Each row of a before or after table is a point. The points were changed in one or more steps. Then noise was added and the rows were shuffled. The steps act on columns, c1 being the first. Write out the steps. A step turns or swaps two columns, mirrors them in a line or flattens them onto one, adds a multiple of one to another, or multiplies or shifts one. Angles are multiples of 10 degrees, from the lower column toward the higher: turns from -170 to 170, lines from 10 to 170 but not 90. Use the fewest steps. Two steps may share a column if one is a turn and the other turns, adds or multiplies; they go together, in the order done. Otherwise the lowest column goes first.
(in the rows, 128 means zero)

Before (14 x 3):
[[108 153 206]
 [ 83 113 101]
 [148 156  92]
 [141  73  85]
 [173 114 117]
 [102 124  99]
 [118 137 249]
 [120 100  92]
 [140 120 113]
 [ 83 124 235]
 [139 129 125]
 [118 109 112]
 [ 91 134 216]
 [103 165 207]]
After:
[[162  60 109]
 [ 44 125 130]
 [154  74 167]
 [ 11  81 120]
 [ 32  95 123]
 [140  70 111]
 [173  35 125]
 [138  73  77]
 [148  82  94]
 [ 11  98 158]
 [136  88 137]
 [146  81 134]
 [ 49 112 135]
 [168 117 134]]
Steps: turn c1 and c3 by 70 degrees; shift c2 by -40

Before, 9 rows:
[[ 27 163 115 173  85 140 133 106]
 [146 139 129 124  85 106  86 129]
 [113 130  88 168 123 136  86 129]
 [175 162 128 151 153  92 177 196]
 [157 117  77 157  86 108 194 242]
 [169 154  99  69 188 104 249 166]
 [139 104 116 156 115 107 206 110]
 [154 158 118 154 104 188 189 206]
 [180 179  78 153  94 101 111 138]]
After:
[[ 60 225 165 133 106  89 132  88]
 [137 176  50  43 109 138 187  58]
 [177 217  76  92 123 148 193  76]
 [135 173 161 129 141 128 200 100]
 [144 216  83  79 203 138 245 170]
 [131 192 130 129  94 125  90 139]
 [123 186 147 101 144 124  90  91]
 [148 220  74 107 172 140 178  76]
 [163 235 146  89 117 143 110  93]]
Steps: flatten c1 and c6 onto the line at 30 degrees; shift c2 by 60; turn c4 and c8 by -110 degrees; turn c3 and c4 by 110 degrees; shift c5 by 20

Before, 12 rows:
[[109 148 100 124 144 124 159 138 133 113 120 142]
 [130  50 150 111 198 104 161 118 196 149 132 138]
 [136 143 144  53 178 116 120 136 178  99 105 165]
 [126 125 121 132 166 126 155 119 114  89 114 159]
 [ 87 111 134 127 120 122 119 139 126  89  98 172]
 [103 141 136 139 124  98 159 104 119  89  81 126]
 [ 97 134 127 136 160 108  29 134 106 112 109 172]
 [142 149 138 116 129 147 117 102 115 123 103 147]
 [138 149 115  75 121 110 161  79 152  96 111 166]
 [133 122 130  98 127 105 144 119 111 101 117 131]
 [128 105  62 134 181 160  84 142 109 126  87 149]
 [119 125 123 123 139 109 156 115  99 135  88 160]]
After, 12 rows:
[[104 140 116 135 130  97  75 118  83  85 149 103]
 [133 121 127  97 133 108 112 118 103 100 132 123]
 [123 129 138 119 139 106  84  90  70 130 151 136]
 [ 87 111 155 123 120 121 117 103  81  89 158 143]
 [127  50 139 111 204 106 100 117 229 150 105 114]
 [131 140 161  55 178 122 125 106 147 101 147 128]
 [140 146 127 109 128 148 124  95  77 120 156 116]
 [108 148 123 128 138 125  87 126 147 111 116 163]
 [ 96 133 154 131 156 106 203 104  12 111 194 147]
 [137 148 108  76 123 108  96  71 156  92 128 129]
 [125 105 108 133 178 162 143 120  20 123 182 192]
 [124 121 135 132 167 129  95  98 113  86 128 139]]
Steps: turn c8 and c12 by 50 degrees; turn c3 and c12 by -50 degrees; turn c7 and c11 by -150 degrees; add -1.5 times c11 to c9

Before:
[[136  83 125 143 146 174 101 148 153 144 135 126 183 150 108 142 138 146
  193 120]
 [147 157 114 125 121 133  91 125 132  69 164 105 108 182  92  63 123 160
   98  95]
 [153  94 172 112  64 175 138  70 147 125 191 125  89 111 189  99 157  95
  151 135]
 [145  96 130 134 142 123  95  42 147 129 122 135 137 176 173  91 135 180
  102 145]
 [ 88 130 127 133  98 109 117  73 131 123 101 130 113  85 150 152 174 119
  148 142]
 [132 118 101  89 109 186  99 107 123 122 109 113 138  90 176  74 155 133
  137 103]
 [172  90 186  97  67 119 211 114  39  88  86 192 136 181  93 132 108 129
  146 129]
 [113 109 142 100 110  87 111 143 147 107 120 118 135 110  78  89 130 119
  145 163]
 [145 108  71 155 128 137 141 155  63  80 160 117 128 132 154 122 123 130
  162 158]
 [ 70 133 183 132 152 122 105 107 105 107 186  98 145  89 146  89 113 106
  194  53]
 [120  67 136 144 115 164 104 167 160 131 174 145 161 104 134 109 192  83
  118 149]
 [151 106  98  73 129 119 188 144 130 112 118 200 136 144 128 113 151 154
  156 164]
 [197  98  83 121 158 137 134 136  45  57 131 104 149 172 157 151 169 161
  188 129]]
After (13 x 20):
[[162 148  99  84 110 100 122 149  98 105 117 128 119 109  80 133 134 115
  143  90]
 [173 119 121 151 102 130 134  71 120 124 103 126 143  78 152 132 173 118
  156 121]
 [126 146 182 136 128  99 100 157 177 130 161 127 156 134 154 103 132 132
  156  71]
 [110 135 176  56 107 164 109 115 115 147 105 119 145  96 177 139 151 129
  141 130]
 [110 106 139  76 121 123 127 124  94 181 163  99 153 183  89  95 129 164
  100  95]
 [ 77 156 112  89  64 171 166  76 119 116 190 140 137 109 189 128 155  96
  156 125]
 [120 124 146  88 120  95 147 148 181 109 124 203  90 144 138 164 150 155
  161  99]
 [112 181 140 124 111 166 110 168  93 110 177 165  96 111 131 103 192  87
  123 116]
 [170 133  75  93 153 180  98 113 120 198 182 100 146  92 145  98 111 102
  196 146]
 [104 174 155 149 153 147  86 152  92 131 135 148  87 145 113 120 142 145
  192 148]
 [119 153 122  93 142 118 121  40  92 111 117 148 121 177 168 109 136 180
  105 121]
 [ 73 165 170 156 157  81  69 138 188 159 131 123 163 167 158 150 173 159
  190  65]
 [ 84 144  79 115  62 119 113 115 255 146  89 202 133 187  99 155  98 124
  146  86]]
Steps: turn c3 and c6 by -150 degrees; turn c1 and c6 by -150 degrees; mirror c2 and c12 in the line at 100 degrees; turn c4 and c16 by -60 degrees; turn c7 and c9 by 130 degrees; turn c7 and c13 by 130 degrees; turn c10 and c20 by 120 degrees

Before:
[[ 67 167  85 140  96 190 147  98 107  77 116 148 143 163  45 133 123 112
   91  57 136 128 169 179 148 117 125 109 175 105 104  86]
 [118 193 128 122 171 166 135 125 116  73 143 142 137 162  79 125 125  47
   95 100 132 129 133 107 119 119 106  99 157  72 100  46]
 [ 98 145  88 104 116 151 133  92 104 112 133  73 149 200  72 119 125 122
  126  59 110  92 137 105 145 145 100  70 161  89 153  49]
 [160  94 103 138 106  41 149 117 138 189 132 166  71 171 125  39 144 150
  112 186 128 122 165 126 132 191 151 131 122 163 104 196]
 [110 117  73 166 121 114 105 152 147  92 195 108 120 103 132 137 155 109
  122 205  63 155 124 148  64 141 162 114 169 130 138 155]
 [126  94 109 127 156 107  97 119 143 114 169 143 136 106 155  65  90 143
  125 218 149 161 107 162 104 130 122 112 158 160 154 145]
 [142 103 119 131 144  77 169 128 129 146 197 155  55 111 164  82 148 185
  131 115 124 108 158 129 160 178 128 125 103 199  65 189]
 [123 140 168 132 119  65 101  89 123 168 173 178  77 121 110  70 192 173
  190 129 101 133 217 133 197 200 134 150 105 190  75 176]
 [132 199 110 107 148 185 144 104 154 100 112  92 105 192  37  95 107 109
  129  87 111  76 124 165 116  79  71  99 172  86 128  89]
 [ 93 176  79 131 153 139 165  84 116  60 106  89 145 196  44 129 167 122
  112 113 129 155  90 154  98 115 110  89 210 138 113  56]
 [156  69 103  96 111  74 102 171 181  92 161 164 146  99 174  85 163 129
  125 161  82 168 123 155  40 137 114 120 166 133 134 128]]
After, 11 rows:
[[118 193 131 152 168 167 138 124 111 173 142 166 141 166  74 127 153  52
  108  97 155 128 106 106 118 118  91  98 153 110 103  45]
 [130  96 109 134 156 107  97 117 144 144 168 123 136 108 158  66 107 142
  148 217 144 166  76 158 102 131  97 114 163 159 156 145]
 [ 65 163  83 132  95 198 147  96 103 180 120 131 142 160  47 139 132 109
  110  55 156 127 116 182 153 114 121 115 172 138 102  89]
 [ 98 187  74 150 152 140 161  78 119 198 107  87 147 187  44 132 181 122
  118 110 144 154   5 155 102 115 130  89 211  94 116  59]
 [137 197 108 155 143 185 144 102 148 152 111 176 112 196  39  97 183 110
  111  81 118  71  83 170 115  82  25  97 169  68 125  82]
 [124 140 166 116 114  64 101  81 125  98 171 101  74 127 106  74 168 174
  150 129  61 131 243 134 191 200 180 156 103 199  79 175]
 [142 108 123 117 143  75 173 133 120 106 199  80  54 107 165  81 144 185
  133 116 133 106 182 132 162 178 135 130  98 190  58 190]
 [161  95 106 100 106  38 155 122 135  72 131 125  72 167 129  40 101 162
  120 189 135 124 168 129 132 190 177 130 118 178 106 194]
 [ 96 148  83 159 123 151 134  94 104 138 133 107 148 200  72 118 159 115
  115  52 118  95 104 105 143 150  80  66 163  60 153  52]
 [110 113  75 107 118 115 100 156 148 174 190 134 119 106 132 140 106 117
   73 206  92 156  83 144  63 139 207 110 167 113 141 160]
 [156  61 105 175 117  71 103 172 177 154 167 193 150 104 176  85 173 133
   91 159  97 162  82 154  45 143 125 115 167 164 134 129]]
Steps: turn c4 and c10 by 160 degrees; turn c12 and c30 by 60 degrees; add 1 times c9 to c12; multiply c27 by 2; turn c17 and c27 by 40 degrees; turn c19 and c21 by -50 degrees; add -1 times c29 to c23

Before:
[[162 149 148  94 177 151 114 103 136 145  93 204 174 157 108 143  49 100
  192  92 144 127  96 206 107  94 125  86  94  87 193  76 120 154  83 169
  161  96  71 102  85 131 205 103 118  71 144 177 159 105 174 170 129 121
   77  89 155 117  44 200 100 115  97 113]
 [208  92 149 114 183 121  88  92 175 166 182 120  62 153  85  88 143 110
  167 104 125  67 161 203  90  87  89 104  96 114  85 146  71 196  93 155
   62  72 140  68 154 133 203 116 119 140 143 149 177 130 106 109 184  61
  135  93 102  73  46 127 186 154 193 157]
 [108 126  85 115 141 173 192 108 121  83 108 183 122 139 163 129 108  86
  178 174 116 130 168 156 136  66 131  90 102 103 159 175  86 159 134 137
  166 148 129  39 180  85 127 129 143 169 114 187 126  54 130 146 165 110
  101  94 194 117 161 152 158  72 113 100]
 [149 106 149 207 130  83  99 195 180  82 139 107 179 180 118 133  23  69
   84  96 159  90  59  87  34  87  43 155 157  93  92  62  70 145 108 135
  119 102 163 144 152  66 140 146 114 137 130 175  58  79 121 155 126 128
   96 117 190  67 162 107 148  80 206 140]
 [129 177  60 175  67 177 119 128 160 173 209 177 125 115 205 174 119  70
  191 104  99  64 129  87 130 126 148 163 106 145 109 149 102 126 107 152
  148 133 158 167  80 117 139 107 117  61 154  99 144  85 113 195  73 102
  181 182 138 136 154 135 119 174 115 105]
 [115  91  74 164 159 132 114 181  80  64 186 211  60  58 106 196 142 127
  168 173  98 112  55 100  93 124 165 164 120 133 197 146  59 128 133 146
  114 123 109 125 165 151 156 146 170  88 191 187 178  64 173 122 147  52
  190 165  93 174  72  87  72 186 118 166]
 [173 181 152 115  70 182 136 175 179 121 104 136 145 174 195 119  34 143
  169 125 121  63 106 128 146 167 149 114 171 184 152  81 132 112 140  63
   57 101  80  52  99 111  87  74 142 111 104 113 130  64 153 120 171 124
  113 169  90 158 132 150 126 163 132 116]
 [194  63  48 150  94 151 147 101  67 139 205 133  90  59 184 207  62  76
   99 156 178 127  77 196 151  61  71  95  82 190 120 119  87 168  84  51
   83 126 171 123 180  90 162 140 140 129 169 162 106 144 211 105 120  89
  135 126 158 107 164 110  94 116  97 108]
 [179  81 137  87 136 201 110 168  74 179 134 176 124 146  80 168 108  75
  129  67 126  99  74  98 161 103  70 177 161 203 175 162 131 189 145 162
  157  69 140  96 153  72 131  62 132 142  69 199  57 169 139 103  84 136
  185 145 104 148 162 155 196 109 117 114]
 [158 141 144 200  68 154  76 193 118 125 127 171 126 147 181 102 123 131
  101 138 100 188 146 205  80  69 153 152 110 176 174  89 141 120 131 174
  155 182 151 148 155 118  91 167 180  72 187 171  57  70 211 113 123  94
  185 136  83  55 127 184 116  74 120 146]
 [146 142  79  95 149  87 191 181  77 185 155  92  96  78  79 103 103 126
  101 158 104  87 175 153  78  67 146 192 150 106 173  77  63  81 127  44
   77  69  93  91 146 162  94  81 177 157 181 183  82 175 227 195 174 107
  109 176 177 177  89  97 117 113 137 119]
 [144  99 111 136  73 212 101  85 157 104 131 107 171  90 147 195 130 160
  110 127  62 101  71 181 150 176 123 108 153  86 109 110 130 111 114  80
  125 174 168 152  60  98 133 155 115 146 126  87 168 129 149  94 146 101
  148  81 182 140 149 209 205  98 193  98]]
After (12 x 64):
[[130 176  60 175  67 178 122 130 158 173 210 176 124 123 205 177 119  72
  193 104 101 120 131  87 131 126 150 158 106 107 167 150 102 127 110 156
  151 132 157 167  80 119 130 104 116  60 153 102 143  86 112 195  72 100
  181 179 135 134 152 137  63 174 115 105]
 [180  82 136  86 137 202 113 169  76 179 135 173 122 156  78 167 106  75
  130  65 124 199  43  98 165 104 204 179 162 187  42 162 131 190 145 164
  157  72 134  96 155  70  91  65 132 144  70 202  55 170 137 105  85 136
  187 144 104 149 161 155  99 108 119 114]
 [114  91  76 167 160 132 118 182  78  62 190 221  59  73 106 195 143 126
  170 174  96  71  13  96  94 120 134 161 121  90   7 142  60 126 131 145
  114 123 110 125 163 152  52 146 173  87 191 188 179  64 173 122 144  52
  188 163  94 173  73  87 113 188 117 167]
 [141  97 111 138  73 212 103  83 156 105 130 116 170  87 148 195 129 159
  109 128  61 204  38 183 150 174  84 108 154 132 163 110 130 115 114  79
  123 176 167 150  60  99 136 154 113 145 126  89 165 129 148  95 147 100
  146  82 184 137 149 211 103  97 194 100]
 [162 148 146  95 176 151 115 102 134 146  93 198 175 170 109 145  50 100
  190  92 142  96  76 208 107  94  87  86  94 132  32  74 120 155  83 170
  161  98  71 100  84 128  12 100 116  70 144 178 158 106 176 167 129 122
   78  88 156 119  43 200 129 117  94 117]
 [208  91 148 114 183 120  90  91 175 165 178 118  60 151  85  85 143 112
  168 107 127 182 181 200  92  86 113 105  96 169 236 145  72 197  92 154
   62  69 140  70 152 133  86 116 117 139 142 147 176 129 106 108 186  60
  135  95 101  73  47 126  65 156 191 157]
 [172 179 150 113  69 184 136 173 179 121 103 127 145 173 195 117  34 144
  170 123 121 126  91 130 149 166 187 114 171 106  72  82 134 116 139  65
   59 100  81  55 100 114 149  72 143 111 103 115 131  61 152 118 167 123
  112 169  87 161 130 150  64 163 133 117]
 [151 102 151 207 130  81  98 194 181  83 137  99 181 175 118 131  22  70
   84  96 161 149  20  89  33  86  93 154 154 211 199  61  68 144 109 134
  118 100 165 140 152  66 143 145 116 134 130 174  57  81 121 153 127 128
   96 121 192  67 164 108  88  78 204 138]
 [147 143  79  95 149  87 190 178  75 187 152 101  97  72  78 102 103 127
   99 162 105 116 204 155  80  68 106 193 149 108  31  74  60  80 127  45
   78  68  95  90 146 163 131  82 175 156 183 183  84 174 228 193 177 107
  108 175 179 179  89  99  86 114 139 123]
 [193  66  48 150  96 150 148 101  65 138 201 147  89  60 182 208  61  79
   95 155 179  92  47 194 150  61 190  95  80 184 153 118  85 170  82  52
   84 129 170 121 179  91 105 140 141 126 170 160 106 145 213 102 122  87
  135 124 158 106 163 111 128 114  96 105]
 [110 126  86 115 142 170 190 109 121  82 109 180 124 150 161 130 110  87
  176 174 114 158 192 160 135  67 105  91 105 126  69 177  87 161 135 136
  167 145 131  37 180  87 105 127 145 168 112 187 125  52 130 150 168 110
  101  94 194 119 160 149 132  73 114 102]
 [157 141 142 201  68 152  76 194 118 124 127 168 125 154 180 102 125 131
   99 141 100 115 157 203  84  70 177 152 112 104  28  87 141 121 132 176
  155 182 151 146 157 118 131 167 179  75 186 170  60  70 210 115 123  96
  185 137  82  53 128 185 188  74 120 148]]
Steps: turn c12 and c14 by 10 degrees; swap c22 and c61; multiply c23 by 1.6; turn c27 and c30 by -90 degrees; multiply c31 by 2; turn c31 and c43 by -160 degrees
